Rows are points. Examples show where two turns around zero, p and q, send a point. Where does a point land after both, in the order given? Backwards means that the second turn is done in reverse. Each puzzle has new turns, and all numbers are rounded.

Turn p:
-27,-6 -> -27,-8
51,-10 -> 51,-7
-24,16 -> -25,15
Turn q:
-8,20 -> 4,21
-20,-45 -> -42,-26
29,24 -> 37,4
Where do these land?
p, then q: -41,40 -> -15,55
q, then p: -13,21 -> -1,25
q, then p: 23,-17 -> 11,-26
p, then q backwards: 13,-45 -> 37,-28
p, then q: 17,1 -> 15,-8

Turn p:
2,29,-25,35 -> 18,17,-43,15
-45,0,0,14 -> -26,39,-4,4
48,-14,19,5 -> 21,-40,15,24
17,-14,-55,-30 -> -12,-39,-34,-40
-13,40,-15,12 -> 20,32,-26,-7
13,-3,36,-3 -> 13,-6,33,14
-21,-38,39,-33 -> -33,-4,57,-10
Turn q:
-32,-1,-34,-6 -> -37,5,-28,0
51,-33,25,12 -> 53,-36,13,-16
-8,5,-25,-43 -> -36,10,1,-34
-1,3,54,31 -> 30,-9,30,45
-10,27,-20,6 -> -9,30,-16,5
Where do these land?
p, then q backwards: 47,51,-14,39 -> 31,-6,-6,74
q, then p: -26,-27,36,-16 -> -34,7,28,31
p, then q: -28,-7,5,-40 -> -30,3,39,-1
q, then p: -6,12,-24,23 -> 8,4,-34,-6
p, then q: 12,-30,-3,-7 -> -12,-29,-3,11

Turn p:
-42,-42,10,-29,20,-36,-8,23 -> -35,-49,36,-2,-4,-27,-32,-10
36,-10,-22,-10,-3,6,-31,52 -> 16,-7,-3,-31,-1,-20,-15,62
-16,-1,10,-2,-33,24,5,-23 -> -5,9,-5,19,-27,36,-2,-9
3,50,-30,-3,-27,-9,17,-31 -> 5,52,-18,3,-31,-14,27,-23
-6,11,20,38,21,47,21,39 -> -26,11,6,3,51,38,21,35
58,34,16,3,-32,6,-20,19 -> 54,44,5,-2,0,3,-9,39
-23,-15,-5,58,2,-26,-26,-45 -> 4,-26,-41,65,9,-18,5,-24
-12,9,-8,-47,61,20,21,-10 -> -32,0,-2,-62,23,7,-7,-41
4,-37,8,-8,-9,-31,23,-23 -> 19,-35,23,8,-20,-4,13,-29
Turn q:
-51,22,-37,25,-3,-8,13,35 -> -43,52,-18,-1,22,-23,-15,19
21,38,45,-21,-49,-4,-36,30 -> 11,-9,32,-57,-55,-24,-30,-3
1,-52,-39,41,9,14,8,-16 -> -26,-19,-41,52,10,25,8,18
13,-3,50,-15,25,-18,50,11 -> 30,12,55,-1,7,9,40,26
25,-17,1,-18,-22,-15,7,-49 -> 14,-22,-6,16,-28,2,38,-35
-5,-41,50,-2,-5,2,-6,-24 -> -3,-42,45,29,-9,4,6,-9
-28,-21,-16,18,17,-33,-23,30 -> -15,-6,-12,16,27,-45,-14,31
14,24,-14,-40,11,33,-8,6 -> 12,-2,-12,-48,18,23,-5,-20
9,50,-39,12,16,29,-5,-23 -> 19,37,-42,-6,7,29,-26,-28
Where do these land?
q, then p backwards: 27,14,34,-32,-19,32,30,10 -> 20,-13,8,-41,-14,26,48,7
p, then q backwards: -33,-2,5,21,2,42,3,6 -> -12,-26,-21,19,-1,36,20,4
p, then q: -34,-3,21,-41,-53,-21,-24,0 -> -20,-16,16,4,-56,-26,-46,-15
q, then p: 41,-44,-44,8,-1,47,-3,-7 -> -35,-37,-39,-26,-23,29,26,32
p, then q: -29,47,3,-12,34,-41,-9,42 -> 31,24,33,10,27,-64,-17,-10
p, then q: -5,-24,33,18,28,-2,-38,-2 -> 14,-37,-18,27,25,0,-27,18
q, then p: -36,45,-31,-10,3,24,-16,-22 -> -6,23,-51,-7,-1,-13,-23,-43
p, then q: 20,-5,-29,-2,10,-45,30,-8 -> 18,4,11,14,-16,-14,57,-3
p, then q: -6,-17,42,26,24,-42,22,-13 -> 33,-13,23,60,4,16,5,9
q, then p backwards: 55,-11,-34,23,-30,7,5,-6 -> 3,-20,-43,8,-36,36,-12,-27
